Rows are points. The points of each table are mixes of a few directions, plus a little noise. Count the directions of each table, and those that both share. Where both have some left over, give the other angles between the two spaces (their principal angles), to ten degrees, smallest first.

First, 4 rows:
[[ 60 -11]
 [-18   3]
 [  9  -2]
 [-50   9]]
Second (6 x 2):
[[-46 -38]
 [  6   5]
 [-24 -20]
 [ 53  44]
 [ 19  16]
 [ -9  -7]]
Directions: first 1, second 1, shared 0; angles 50

First:
[[-52  14 -41]
 [ 17  -3  13]
 [  5 -33  22]
 [-18 -29   6]
 [-29  24 -32]
 [ 36   8  19]
 [ 40  19  15]]
Second (6 x 3):
[[ 22 -10   9]
 [ 18 -17 -11]
 [ 28 -17   3]
 [-60  55  34]
 [ -8   7   4]
 [  0 -17 -38]]
Directions: first 2, second 2, shared 1; angles 80

First:
[[-38 -21  10 -22]
 [ 10  20  -1  -4]
 [ -8 -14   5  -4]
 [  1  22  -6  -3]
 [-21 -27  -9  18]
 [  6  30 -16  11]
 [ 50  -9  18   3]]
Second, 6 rows:
[[ -1   0   2   1]
 [-16   7  34  20]
 [ -7   3  14   8]
 [ -4   1  10   5]
 [ 29 -11 -60 -37]
 [ -1   1   1   0]]
Directions: first 3, second 1, shared 0; angles 80

First:
[[ -3  22  -9 -15   8  -3   5  -8]
 [ 22 -18 -13   7  16  -8  -7  -9]
 [  5 -30   0   7  -5  -6   0 -12]
 [-11  25  45 -10   3  -5   3   4]
 [-10  -1 -21   0   9   7 -11  21]
 [ 19  17 -36   8  -7  15   5   3]
 [-22 -14  34   2 -24  -1   6   0]]
Second:
[[  2   8  -3  -8  -7  -1  10  21]
 [ -2   9  -8   2   7  -2  23  27]
 [ -5 -11  -1   0  16  13  -2 -36]
 [ -5 -10   4  20  15  -2 -11 -24]
 [  3   6   1  -2  -9  -6   1  19]
 [  1   4  -3  -9  -4   2   8   9]
 [  9  12   7  -2 -29 -20 -10  43]
 [ -4 -18   4  -2  11  16 -19 -60]]
Directions: first 5, second 3, shared 0; angles 50, 50, 70

First, 10 rows:
[[ 22  23  30 -11 -22  11 -13  -6  55]
 [ -3   6  28 -16   2  39 -35  -3 -13]
 [ 13   8  15 -14 -21   0   4  14  16]
 [  2  -6 -34   7 -12 -31  12  30   3]
 [  4   5 -27  18  -6 -14 -21  16  22]
 [-18 -14 -14  -5  25   3  -8 -13 -15]
 [ -2  -1  11  23  11  -4  36 -24 -30]
 [-22 -14 -18   0  37   2 -12 -29  -4]
 [ -5 -12  -3  -9  -7  -3  17  26 -45]
 [  9   7  13   7  -6  -4  19 -10   8]]
Second (9 x 9):
[[  7  17  58 -50  -9  60 -57  -9  29]
 [  1  -6  -2  -7  -4 -15  27   5  -6]
 [ -5  -9 -32  26   7 -30  23   3 -12]
 [ 12  14  28   7 -16  21  -9   6 -12]
 [ -8  -6 -32  24  15 -19   0  -3  -2]
 [ -6  -2 -25  28  11 -12  -5  -3  -3]
 [  2   1  21 -32  -6  13  -3  -1  11]
 [  1  -2  -5   3  -1  -9  12   3  -5]
 [ -3  -6 -11   0   4 -11  10   0   0]]
Directions: first 5, second 3, shared 3

First (9 x 11):
[[ -9 -10 -10   6  -8  17  28  -2  12  28  11]
 [ 15  21  16   9  54   7   8 -38 -41  -6 -37]
 [ 34 -58  15 -10  -5   0  -9  -2  24   9 -17]
 [ 23  17  19   2   6 -19 -44  12 -23 -33 -20]
 [ -9  27 -15 -41  20 -47 -32  -6   9 -56  -8]
 [-52  -4 -23  -6 -18   7  32  -5  20  10  42]
 [  4  24  13  15 -12  -7 -31  22 -22 -19   2]
 [ 32  -1  -4  25  -2  35  36   4   3  60 -18]
 [-40 -16 -10   2 -34   6  11  12  18   6  43]]
Second:
[[ 20  14   9 -37  22   3  -6  39 -23  16  10]
 [-15  12  28 -14 -30  13  23 -16   3   5 -28]
 [ 48 -27   6  -1  -9 -21  35 -19 -31 -16  46]
 [-14  -5  37 -28  27 -59 -28  13  31  52  25]
 [ -6  -7 -13   1 -13 -40 -33 -26   9  18  10]
 [  0  29  -6  13 -16  47   6 -34  27 -10  -7]
 [  3 -26 -17   5  18 -15   7  44 -41 -20  -6]
 [-39   0 -22  58  -9  19 -10 -43  58 -19 -22]
 [-28 -19 -27  23  14   1  -7  40 -19 -24 -36]
 [  7  25 -13  -4  15  32 -14  13   6   1   1]
 [ 23   8  16 -17 -17  19  29 -10 -19  -5   6]]
Directions: first 5, second 6, shared 0; angles 50, 60, 70, 80, 90

First, 10 rows:
[[  2  -5   2  -1  -6   5   1   3   3  -3  -2   1  -2   5]
 [-13  28  -5   6  30 -26  -6 -11 -15  12  11  -5  10 -25]
 [ -8  17  -4   4  18 -16  -4  -6 -10   8   7  -3   6 -16]
 [-26  57 -11  12  60 -51 -13 -21 -30  25  22 -10  20 -51]
 [ 15 -32   6  -7 -33  28   7  12  16 -13 -12   6 -11  28]
 [ 13 -27   5  -5 -29  24   6  11  14 -11 -11   4  -9  24]
 [ -8  18  -4   4  20 -16  -5  -7 -10   8   7  -4   6 -16]
 [  3  -6   1  -1  -7   5   2   2   3  -3  -3   1  -2   5]
 [ 23 -47  10 -10 -50  42  11  18  24 -20 -19   9 -16  43]
 [  2  -4   1  -1  -5   3   1   2   2  -1  -1   0  -1   4]]
Second:
[[  0  -1  -7 -20   4 -16 -19 -23 -21  22 -33  -1   7  -5]
 [-13 -13 -12  22   7 -14   8  18   0  12  39  -8   3  10]
 [  2 -21 -18  14 -13   8   4  19   7 -15   0   3   7   7]
 [ -1 -23 -19  16  -7   9  11  17   8  -5  31   1   4  27]
 [  8  -7   0  14 -21  23  13  23  32 -38 -11  13   1   0]
 [-12  36  39 -26  21 -31 -11 -45  20  35 -24   5  -3 -15]
 [ -1 -23   7  14 -16   6  11  25   9  -1  19  -6 -10  15]
 [ -2 -23   4  14 -11   3  10  27  -8   6  33 -13 -14  14]
 [ -5  45   9 -15  27 -16 -11 -34   3   3 -25   9  11 -31]
 [  4  20   3 -15  11  -8 -17 -11 -43   6 -22 -12  -5 -32]
 [ 20  11  -7 -18  -2  37   1 -15  -6 -24  -6   9  -2  10]]
Directions: first 1, second 6, shared 1

First, 9 rows:
[[  1   1  -3  17  16   7   6  19  26  -8   6  13  13  31  10 -11   1   0]
 [ -3  -1  -2  14  12   9   1  13  16  -6   2   9  11  21   6  -7   1   3]
 [-34 -27  -3  29   7  23 -29 -12   2   6 -20  12  19  20   0  41  -2  30]
 [ 34  19   9 -10   4 -12   0  12   3  20  10   3 -12 -33   9 -43   4 -12]
 [  9  16   8 -22 -17   1 -12 -15 -39  16   0 -17 -20 -60 -16 -28   4  -8]
 [ -6   2  -7  19  17  11  16  24  30 -23   9  11  18  48   8 -12   0  -3]
 [ -8  -7   1 -18 -20  -8  -7 -26 -30   6 -10 -15 -13 -28 -13  27  -2   3]
 [ 35   5   6 -17  -1 -33  10   3  11  19   6   3 -15 -18  16  -2  -1  -9]
 [-28  -9  -9 -12 -18   2  15 -18 -20 -30  -4 -19  -1  19 -19  35  -4  -4]]
Second (11 x 18):
[[  7   4  37 -16 -38 -31  42  33   2  38  -5  -4 -22  -5  21 -15  -3 -32]
 [ -6  25 -19  42   4  19 -23  -5  26 -25   9 -22  37  -4 -20  24 -10  19]
 [  5  19  21 -37  -7 -18  40 -15 -24  18   7  -4 -19  -7   3  14  18 -12]
 [ -6   7 -12  21  16  12  -4  -8  20 -12  -2   7  28  10  -2  -5  -7   8]
 [ 12   0 -11  15   7   5 -29   3  13 -16   6 -10  12   7  -3   1  -5  -1]
 [-32  -9  -5   1  -5  14  10  -7 -17   5 -10  11  -9 -18 -12  10   1  26]
 [  4  -6  10 -22  -5  -9  10  -1 -17  11   0   2 -20  -3   4  -1   8  -7]
 [ 14 -52   2  -9 -19  -7 -41  38 -12   9  -9   4 -41  -2  13 -28  -8 -11]
 [ 13 -12 -11  -5  28   3 -16 -11   5 -13   1  16   8  21   8 -19   2  -5]
 [-18 -11 -25  27   9  26 -34  -5   3 -20  -4   1  12  -7 -17   9  -8  30]
 [  7  35  14 -17  10 -13  44 -23   2   7   9  -1  14   8   5   9  12 -14]]
Directions: first 4, second 5, shared 0; angles 30, 30, 70, 90

First (11 x 20):
[[  0   0  -9   1   2  12  18 -26  18  -1 -13  14  -7  21 -23   6  11  20
  -16 -11]
 [  7 -18  -8  10  -9   4  15 -14  -1   3  -8  20 -16  20   7  -8   3  18
  -14   3]
 [-18   3  -1 -11   4  -2   4  20 -16  11  14 -14  17 -15  26  -7 -12 -11
   12   8]
 [  9   0  11  -2  21  -1 -29   2 -17  -5  -3   0  23 -27  -2  -3  -1 -16
   19 -10]
 [  2 -13  -1   8  -8  -8   8  -9   4  -3  -2   6 -24  17  11   3  -2   6
   -9   2]
 [  5   6  14  -6  29   0 -21   0 -25 -14  -5 -12  28 -28   9  -2   0  -8
   18 -14]
 [  5  -8 -10   9 -23   2  19  -4  13   5  -2  12 -24  25  -3  -3   4  16
  -18  10]
 [ -8 -11 -21   3 -20  13  21  -4  17  29   1  28  -6  21 -15 -10   2   9
  -14  11]
 [  0  36  19 -15  13  -3 -15  30 -17 -24   9 -48  28 -34   9   4  -1 -10
   17  -1]
 [-20 -13 -10   1  -4  -8  13 -20  27  14   3  15 -26  26  -6  16  -6  -6
  -10  -4]
 [ 20  20  16   2  -6  -9 -33  26  -2 -15   6 -22   7 -27 -12   3   2 -20
   14   6]]
Second:
[[  7   3 -47  -9   6 -60   3  -7 -37 -14  -8   1  22  12 -35  18 -30  13
   -4  33]
 [ -3  -1  16   3  -2  20  -1   2  13   5   3   0  -8  -4  12  -7  10  -4
    2 -11]
 [ -5  -2  32   6  -5  41  -2   5  25   9   6  -1 -14  -8  24 -12  20  -9
    3 -23]
 [  0   0  -3  -1   0  -4   0   0  -3  -1  -1   0   2   0  -3   1  -2   1
    0   3]
 [  0   0  -3   0   0  -4   0  -1  -2  -1   0   0   1   1  -2   1  -2   1
   -1   2]
 [ -3  -1  13   3  -1  16  -1   2  10   3   2   0  -5  -3   9  -4   8  -3
    1  -9]
 [ -5  -2  29   6  -4  37  -2   4  23   8   5  -1 -13  -7  21 -11  19  -8
    3 -20]
 [  7   3 -46  -9   7 -58   3  -7 -36 -14  -8   1  21  12 -34  18 -30  12
   -5  32]
 [  4   2 -27  -5   4 -34   1  -4 -22  -8  -5   1  12   7 -20  10 -18   7
   -2  19]
 [ -6  -3  36   8  -5  46  -2   5  29  10   6  -1 -17  -9  27 -14  24 -10
    3 -26]
 [  0   0   1   0   0   2   0   0   1   0   0   0   0   0   1   0   1   0
    0  -1]]
Directions: first 6, second 1, shared 0; angles 90

First (10 x 24):
[[ 10  23  23  -8  29  -4 -26   9  -9  -9   2  18   2  14   3  21  -5   0
   -8   9 -12 -31   4  26]
 [-12 -35 -44   9 -53  14  47  -8   8  22   8 -28  -7 -31  -9 -35   2  10
   18 -25  21  54 -11 -55]
 [-22 -36 -16  18 -27 -10  23 -25  21   0 -27 -22  -4  -5   5 -25  13 -22
    1   7  13  38   2 -10]
 [-17 -32 -26  13 -36   0  31 -16  14   9  -9 -22  -4 -16  -1 -26   8  -6
    9  -6  16  41  -2 -27]
 [ 10  26  31  -8  37  -9 -32   9  -7 -14  -3  20   4  20   4  26  -4  -6
  -13  14 -16 -38   6  36]
 [-24 -27  14  20   3 -28  -4 -31  27 -18 -48  -7   2  19  13  -8  17 -43
  -12  33   2  14  11  31]
 [-19 -30 -10  16 -19  -9  16 -22  19  -2 -25 -16  -2  -3   5 -19  12 -22
   -1  10  10  29   3  -3]
 [ 32  45   6 -26  22  23 -18  38 -34  10  46  20   1  -4 -11  24 -21  41
    5 -23 -12 -39  -7  -9]
 [ 29  42  10 -23  23  19 -20  33 -29   7  40  21   3  -2  -9  24 -18  35
    3 -18 -13 -39  -5  -3]
 [ 12  23  14 -10  19   5 -18  14 -12  -3  13  15   2   6  -1  17  -6  10
   -3  -1  -8 -26   1  11]]
Second:
[[  6  11 -28  32  25 -26  28 -10  12   1 -15  12   7  22  19  -1  21  15
   36 -17  16 -10  20   8]
 [ 41 -28 -19 -18  -7  25 -31 -19 -36 -22  27  -6  12  24 -19   3 -24  42
   10  10 -30 -14 -60 -28]
 [  1 -32 -42   7  -2 -23  -7 -49  14 -17 -15  -5  10  31 -10 -11  12  28
    8   8  -9  -5 -14   9]
 [-19  27  16  -2  -2   7   9  27  11  18 -18  15   4  -8   8 -13 -16 -20
  -17   2  25  17  15  20]
 [ -9   3  26  15  -5  -2  20  31   2   5 -26  -7   0 -16  22  -7   1 -35
   -3   2  22  21  19  20]
 [ 36 -32   4 -25 -13  22 -31  -2 -42 -22  43 -24  -5  -8 -21  21  -7  26
    1   2 -41 -20 -41 -30]
 [-27  40 -15  12  19 -18  19  -5  34  22 -15  30   2  10   7  -9   7  -1
    2 -11  25  -1  34  15]
 [  1 -13  34 -36 -27  16 -27  31 -23  -4  30 -29 -15 -47 -22  18  -4  -4
  -36  -3 -24  -7   1   3]
 [-32  23  24  17  11  -1  20  -5  28  18 -11  16 -13  -7  16  -1  11 -52
   -1   7  16  20  26 -16]]
Directions: first 2, second 6, shared 1; angles 80

First, 9 rows:
[[-27   2 -14 -22  19 -27  -4  17 -15 -19   0  -3  -1  -5  15 -12  -4 -16
   -7  11 -22   1  -7   6   4   1   1  11  16   4  18  -3]
 [ 24  16   7  20  -9   5  -5 -17  11   4  13  -7  -4  -4 -16  14  -1   2
    1 -19   8   4  -6 -14  -2  -1   0  -1 -17  -9 -12 -13]
 [ 26  10   1   8  26 -12  12   2  -7  24   6  13  10   1 -17 -14  25   5
   52  17 -30  -2  27  34  39 -17 -42   0 -19 -26 -17  -2]
 [-17   1  -8 -15  15 -24 -11  29 -14  -8   2  -2  -3  13  -4  -3  16  10
   19  14 -37   8   2  10  16  -5  10  -3  10 -11   7   3]
 [-20  -1  -3  -4  -9  -9   3  -9 -15 -14  -5  -4  -4  -9   9  -4   1 -10
  -11   7 -13 -19  10   8   0   9   7 -13  -1  -8  13   0]
 [ 17  -3   8  11 -16  28   2 -17  22   7   0  -1   1  -3   2  10 -20  -2
  -24 -20  45   6 -16 -23 -24   3   2   9  -3  20  -7  -2]
 [ 12 -12   1   1  -9  19  -4 -12   8   2  -5   1  -5  -4   8   3 -20  -2
  -23  -9  42   2 -12 -19 -20   4   8  12   2  18  -1  -2]
 [-37   9  -2 -11   5 -11  13  26   4  -6  -2   0  18   8   7  -2  15  -4
    4   8 -41   3   2  17   7   1  -6 -13  18   5   9  15]
 [ 23 -20  10  10 -24  32  -6 -18   8  11  -9   3 -11   4  -3  10 -12  16
  -13  -9  49  -3  -1 -18 -19   4  18  -3  -7   9  -9   4]]
Second, 10 rows:
[[-20   2 -10 -13  -5 -21 -42  32  -5 -29  11 -21 -22  20  -8  21  -1  21
  -14 -12 -13  27 -34 -36 -14   3  60   2  20   1  13  -7]
 [  1  -7   5  -2  15  12  39  -7   1  25 -15  23  26  -9  13 -25   9 -14
   20  22  -5 -18  32  43  18  -5 -54  -2  -3   4  -6  16]
 [  9  -2   5   7   0   9  15  -9   3  13  -4   8   8  -3   0  -6   5  -2
   10   4   3  -8  14  15   7  -3 -21  -4  -8  -2  -8   5]
 [ -8   1  -3  -5  -7 -10 -32  26  -1 -14   8 -13 -16  21 -14  20   7  26
   -1  -9 -12  22 -20 -24  -6   0  45  -5  12  -4   3  -1]
 [-10   2  -7  -8   5  -9   0  -7  -5 -14   1  -3  -2 -13  13  -7 -15 -20
  -19  -2   7  -5  -8  -5  -8   5  -3  12   5   8  11  -9]
 [-19   0  -8 -14   1 -15 -23  25  -5 -18   5 -11 -11  13  -2   9   0  11
   -8  -3 -13  17 -20 -18  -7   2  34   3  17   3  11  -1]
 [ 18  -3  11  13   0  19  27 -13   7  29  -8  16  16  -1  -5  -8  13   3
   25  10   2 -12  28  27  16  -6 -35 -12 -14  -6 -17  12]
 [ 15   1   4  11   1  10  24 -33   2  10  -4   8   8 -23  10 -14 -10 -25
   -5   0  20 -21  16  14   2   1 -37   6 -16   1  -4  -6]
 [ 11   1   4   8  -2   7  10 -17   2   7  -1   3   3  -9   1  -3  -3  -8
    0  -2  10 -10   7   5   1   1 -16   0 -11  -2  -4  -3]
 [  1   3  -1   2  -8  -4 -18   4   0 -10   7 -10 -12   5  -8  13  -2   9
   -7 -11   3   9 -14 -20  -8   2  26   0   1  -3   1  -7]]
Directions: first 6, second 3, shared 3

First:
[[  5 -20  -8   3   3  -6  -5   4   8  -5  -3   0  11   9  16   8   1  13
    1   0  11  14   4  -9 -11  -1 -12   6  -1 -14  -9   8]
 [  4 -16  -5   2   2  -5  -4   3   6  -4  -3   0   8   6  13   6   1  10
    1   1   9  11   3  -7  -9   0  -9   5   0 -11  -7   6]
 [ -6  21   8  -2  -3   7   5  -4  -8   5   4   0 -11  -9 -16  -8  -1 -13
   -2  -1 -11 -14  -4   9  11   0  12  -6   1  15   8  -7]
 [ -2   7   3  -1  -1   2   2  -2  -2   2   1   0  -4  -3  -5  -3  -1  -4
    0   0  -4  -5  -1   3   4   0   4  -2   0   5   3  -3]
 [ -8  31  11  -4  -4   9   8  -6 -12   7   5   0 -16 -13 -24 -12  -2 -19
   -2  -1 -16 -21  -6  13  17   0  18  -8   1  22  13 -11]
 [  1  -7  -3   1   1  -2  -2   1   3  -2  -1   0   3   3   6   3   0   4
    0   1   4   5   1  -3  -4   0  -3   2   0  -5  -2   2]
 [-13  53  20  -7  -7  17  13 -10 -20  13  10  -1 -29 -23 -42 -21  -3 -33
   -4  -1 -29 -36 -10  23  30   1  30 -15   1  37  23 -20]
 [  5 -20  -7   2   2  -6  -5   4   8  -5  -4   0  11   9  16   8   1  13
    2   0  11  14   4  -8 -11   0 -11   6  -1 -14  -9   8]
 [  2 -10  -4   1   1  -3  -3   2   4  -2  -2   1   6   4   8   4   1   6
    1   0   5   7   2  -4  -6   0  -6   3   0  -7  -4   4]
 [ 15 -60 -21   8   8 -19 -15  11  23 -15 -11   1  32  25  47  24   4  37
    5   2  32  41  11 -26 -33  -1 -34  17  -1 -42 -25  22]
 [ -5  21   7  -3  -3   7   5  -4  -8   5   4   0 -11  -9 -16  -8  -1 -13
   -2  -1 -11 -14  -4   9  12   0  11  -6   0  15   9  -8]]
Second (11 x 32):
[[  0  -2  -1   1  -6  -1  -3   4  -7  -1  -2   4  -7  -4  -1   6   4   2
    2  -2   5   1  -6   3  -3  -2   0  -3  -3   0   4   2]
 [ 12 -20  -7   6   1  -4  -8  15   4 -11  -3  17  -4   2   4  18  17  16
    2  -5   9  11  -3 -15  -8   5  -1   0  -8  -8   8  -1]
 [-12   7   1  -7 -18   6   6 -14 -28  16  -9 -16  10 -16  -9 -18 -10  -9
   -1   8  10  -5 -15  30  -4 -21 -17 -10  12   5  -5  14]
 [-12  22   8  -7   8   7  12 -22   9  13   6 -25  20   2   0 -30 -23 -19
   -5  12 -17 -11  13  10  13  -3  -1   5  14   7 -16  -3]
 [ 21 -25  -7  13  11 -12 -16  31  20 -26   4  36 -26  14   8  43  29  24
    5 -18   5  13   4 -37  -7  24  17   6 -25 -11  19 -11]
 [ -7  19   8  -4   7   2   6 -10   8   5   6 -11   0   5  -1 -11 -14 -14
   -1   2 -14 -11  10   2  10   5   9   5   2   7  -6  -6]
 [ -5  12   4  -5  13   5  10 -17  17   8   5 -19  25   6   5 -26 -16 -10
   -5  12 -16  -4  16  -1  10  -1  -3   6  13   1 -17  -5]
 [ -2  11   7   4  -6  -6  -8  14  -7  -7   4  16 -41   1  -8  25   5  -5
    6 -17   0  -9  -5   0   1  13  23   2 -20  10  17  -4]
 [  2 -15  -8   0 -12   1  -1   1 -18   3 -10   1  10 -10  -1  -1   7  10
    0   4  15   8 -14  10 -11 -15 -18 -10   7  -6   1  12]
 [-11   6   0  -5 -20   4   4  -9 -31  14 -10 -12   3 -17 -10 -12  -7  -7
    0   5  12  -5 -18  30  -5 -21 -14 -11  10   6  -1  14]
 [ 14 -15  -5   5  23  -3  -2   7  34 -14   7  10  11  17  13   8   9  14
   -2   0  -9  11  18 -33   3  17   4  10  -3 -12  -3 -13]]
Directions: first 1, second 3, shared 0; angles 30

First, 11 rows:
[[ 47 -25   7  21   0  26 -55  11  -9  31   9   2 -29 -14  14   5 -23  -1
   15 -60  19   2  20  12 -10  38   4   5  22  10   0  -9]
 [ -7   0   2   0  -2  -2  11  -2   0   5  -2  -3   5 -13   4  -7   6   3
   -3   9  -5   3 -12  -3  13  -1  -5  10  -5   2  -3   2]
 [ -7  15  -5   1   1   1  14 -11  17 -15  -5  14   6 -14  15 -19   4  -1
   -1   6 -15  -7  -8  -1  -7 -19  12   2   0  -3  -2   5]
 [ -7  -2   0   9   3  -9   3  10   5   1 -10  -6  16  -3   9   0   3   4
    0   6   2 -10   6  -3  12  -8   3  -8  -5  -1  -1   9]
 [  7  -9  -1 -11   1   3 -11   0 -15   1  11   0  -6  18 -18  15  -5   0
   -5  -2   1  16   6   1  -1  18  -8  -6   2   3   9 -12]
 [ -3  10 -10 -17   4  -3  -1  -6   0 -27   8  11  -4  42 -23  16  -5  -8
   -2   7   0   2  17   2 -29  -9   6 -22   3  -8  10  -9]
 [-18  -2   2   0   1 -14  17   7  -3   3  -7 -13  19  -3  -2   2  11   5
   -6  23  -1  -1  -7  -6  24  -5  -8  -1 -12   0  -1   7]
 [-17  -7  -5  12  10 -16  12  13  10  -5 -16  -3  44 -16  22  -9  11  13
  -12  22 -15  -7   4  -9  38 -11   7 -18 -13   5   6  13]
 [ -2  12  -3 -13  -4   6   9 -17   1 -12   9  11 -13   5  -9  -5   1  -6
   -1   5  -9   8 -11   1 -18  -4  -1   8   2  -3   0  -8]
 [  3   5   7  -2  -9   7   3  -7  -4  10   4  -4 -21  -8  -5  -3   0  -5
    7  -6   7   2 -15   2  -9   4  -8  22   2  -1  -9  -2]
 [  3   4   6   1  -5   2  -3   2  -2   8   0  -8 -17   6  -6   6  -3  -6
   11  -9  17  -9   0   4 -14  -2  -3   8   4  -5  -9   2]]
Second:
[[  2   7  -5  -7   2   2  -3  -6   2 -13   6   9  -8  20  -9   7  -5  -6
    2  -2   0  -1   8   3 -22  -6   5  -8   4  -5   4  -7]
 [-13  20   8  -6  -8 -10  12   7   4  -3 -12 -17 -18  16 -14   5   4 -10
   15   2  29 -21  -1   4 -17 -17  -1   2   4 -14 -18  20]
 [ 11   4   7 -14  -7   4 -13   7 -13   4   3  -9 -32  18 -25  10  -6  -7
    9 -17  26   5   4   9 -14  20  -6  -1  15  -2  -6   7]
 [-14 -12  -7  22  13 -12  10   7  13  -1 -10   3  50 -18  31  -6   7  12
  -12  20 -23 -10   7 -10  30 -19   9 -13 -19   4   9   0]
 [ -8   3  -2 -22  -3  -1  13 -10 -12  -8   9   2  -4   9 -22   2   6   1
  -11  18  -9  22 -14  -2   5  10 -12   4  -3   3   5  -7]
 [ 13  -2  -4   4   2  11  -8  -5   6  -2   0  15   0 -24  17 -20  -2   4
   -4 -13 -13   8  -4   2   5  10   9   0   9   8   3   2]
 [ 11 -17   1  17   6   1 -18  13   1  13  -4  -2  14 -13  18   0  -5   7
   -1 -13   0  -3  12   0  17  10   4  -8   0   7   4   2]
 [ -6  -3  -5  12   6  -2  10  -4  11  -2  -4   9  27 -25  25 -15   5   8
   -8  11 -23  -1  -6  -7  18 -10   6   1  -9   5   5  -1]
 [  4   1   8  -6  -8   7  -2  -8 -13  13  14  -9 -28  17 -21  18  -5 -10
   10  -5  15   2  -6   3 -24   2 -15  23  -1  -6  -7 -17]]
Directions: first 5, second 6, shared 5
